Each row is a point. Each copy is the shape, with its points in the same order, stretched, turned, moved and blurred by noise. Say if it was mirrored as well.

Shape, 5 rows:
[[-12  52]
 [-25  58]
 [-31  24]
 [ 29 -30]
 [ 48 -29]]
Copy 1 (5 x 2):
[[-62  12]
 [-75   9]
 [-48  -5]
 [ 40  27]
 [ 50  47]]
Copy 1 is: only turned
Copy 2:
[[-15 -69]
 [-27 -75]
 [-36 -47]
 [ 13   5]
 [ 36  10]]
Copy 2 is: mirrored
Copy 3:
[[ 37  53]
 [ 46  54]
 [ 36  13]
 [-59 -30]
 [-74 -28]]
Copy 3 is: mirrored
Copy 4:
[[  8 -72]
 [ -3 -82]
 [-26 -45]
 [ 18  36]
 [ 41  47]]
Copy 4 is: mirrored

Shape:
[[ 69  -6]
 [-55  18]
 [-51   8]
 [-65  -9]
 [ 65  39]
 [  9 -56]
 [ 17   7]
 [-59 -59]]
Copy 1, 8 rows:
[[ 79  10]
 [-25 -53]
 [-19 -49]
 [-41 -41]
 [ 62 -18]
 [  5  23]
 [ 24 -16]
 [-48   2]]
Copy 1 is: mirrored
Copy 2 (8 x 2):
[[-25 -43]
 [ 20  72]
 [ 20  68]
 [ 56  74]
 [-57 -22]
 [ 54 -26]
 [ -6   4]
 [ 90  33]]
Copy 2 is: mirrored
Copy 3 (8 x 2):
[[ 22 -41]
 [ -4  51]
 [ -7  47]
 [-25  54]
 [ 56 -31]
 [-36 -13]
 [ 24   1]
 [-62  35]]
Copy 3 is: only turned

Shape, 8 rows:
[[-23 -41  -9]
 [ 19  44 -52]
 [  0 -52 -40]
 [ 13   2  57]
 [ 15 -21 -13]
 [ 45  50 -12]
 [-47  43  50]
 [-79  -3 -42]]
Copy 1:
[[-53 -35  14]
 [-46  66 -32]
 [-79  -6 -17]
 [ 29 -59   6]
 [-41 -10 -18]
 [ -5  37 -39]
 [ 32 -43  57]
 [-75   5  53]]
Copy 1 is: only turned
Copy 2, 8 rows:
[[ -32   57   10]
 [ -13  -72   15]
 [ -42   38   65]
 [  78   22  -42]
 [  11   13   37]
 [  52  -79    4]
 [  26   21 -119]
 [ -96   49  -44]]
Copy 2 is: only turned
Copy 3 (8 x 3):
[[-10  41  27]
 [  1 -14 -44]
 [-36  41  10]
 [ 20 -25  55]
 [-17   9  16]
 [  6 -46 -19]
 [ 66  -6  31]
 [ 22  63 -15]]
Copy 3 is: only turned
Copy 4, 8 rows:
[[ -16   -3   42]
 [ -44   13  -76]
 [ -30   24   38]
 [  75  -24    3]
 [   4   29    7]
 [   9   14  -64]
 [   1  -89  -25]
 [-107  -69    4]]
Copy 4 is: mirrored

Shape, 8 rows:
[[ 13 -16 -10  23]
 [ 50  -8 -34 -78]
 [-38  65 -32  28]
 [ 11 -29 -29  14]
 [ 18  37   9 -21]
 [-40 -31  28  -5]
 [ -9  70  -8  17]
 [-44 -21 -25  28]]
Copy 1, 8 rows:
[[ -5   6 -17 -14]
 [ 24  74  51 -28]
 [-57  13 -35  40]
 [-12  24   5 -38]
 [  9  18 -17  47]
 [  6 -33  28  12]
 [-31  11 -50  58]
 [-36  -5  14 -22]]
Copy 1 is: only turned
Copy 2:
[[-27  27 -16 -32]
 [ 35  85  -4  52]
 [-74 -42 121 -22]
 [-13  51  -9 -41]
 [-31 -19  11  54]
 [ 46 -57 -33 -55]
 [-72 -43  86  28]
 [  2  -3  32 -93]]
Copy 2 is: only turned

Shape (10 x 6):
[[ 29  -5  38 -46  44 -67]
 [ 25 -34  18  -2 -34  36]
 [ 52  47  13  47 -83  48]
 [-38  -2 -38  36  12  -5]
 [ 26 -27  25 -15  62  26]
 [ 36  -6  -1  75 -25 -67]
 [ 50  18 -55  -6 -15  -6]
 [  6  53 -36   7  43  59]
 [ -8   6  25  23  22   3]
 [ 59 -14  62 -49  37 -11]]
Copy 1 (10 x 6):
[[  1 -27  13  64  19 -29]
 [-32  13 -54 -22 -32   3]
 [ -8 -31 -28 -82 -57 -10]
 [-38   9  46  11   6  25]
 [-66 -30 -46  41   3  11]
 [ 20  15  70  28 -67  17]
 [-41 -10  14 -24 -48 -65]
 [-84 -60  -8 -17  20 -13]
 [-22 -22   5  23  13  30]
 [-24 -38 -53  44   2 -22]]
Copy 1 is: mirrored
Copy 2 (10 x 6):
[[ -54  -63   23  113   16  -33]
 [  32   -9  -47   16  -46   50]
 [  52  -63  -62  -65 -121   38]
 [ -48   21   -7  -37   22  -32]
 [  -6   17   20   35   56   46]
 [ -12  -18   26   -6  -97  -33]
 [  43  -39  -52  -19    7  -24]
 [ -23   -4  -22  -61   70   15]
 [ -40   -9   15   -3  -16   12]
 [  -5  -59    5  107    4   36]]
Copy 2 is: only turned
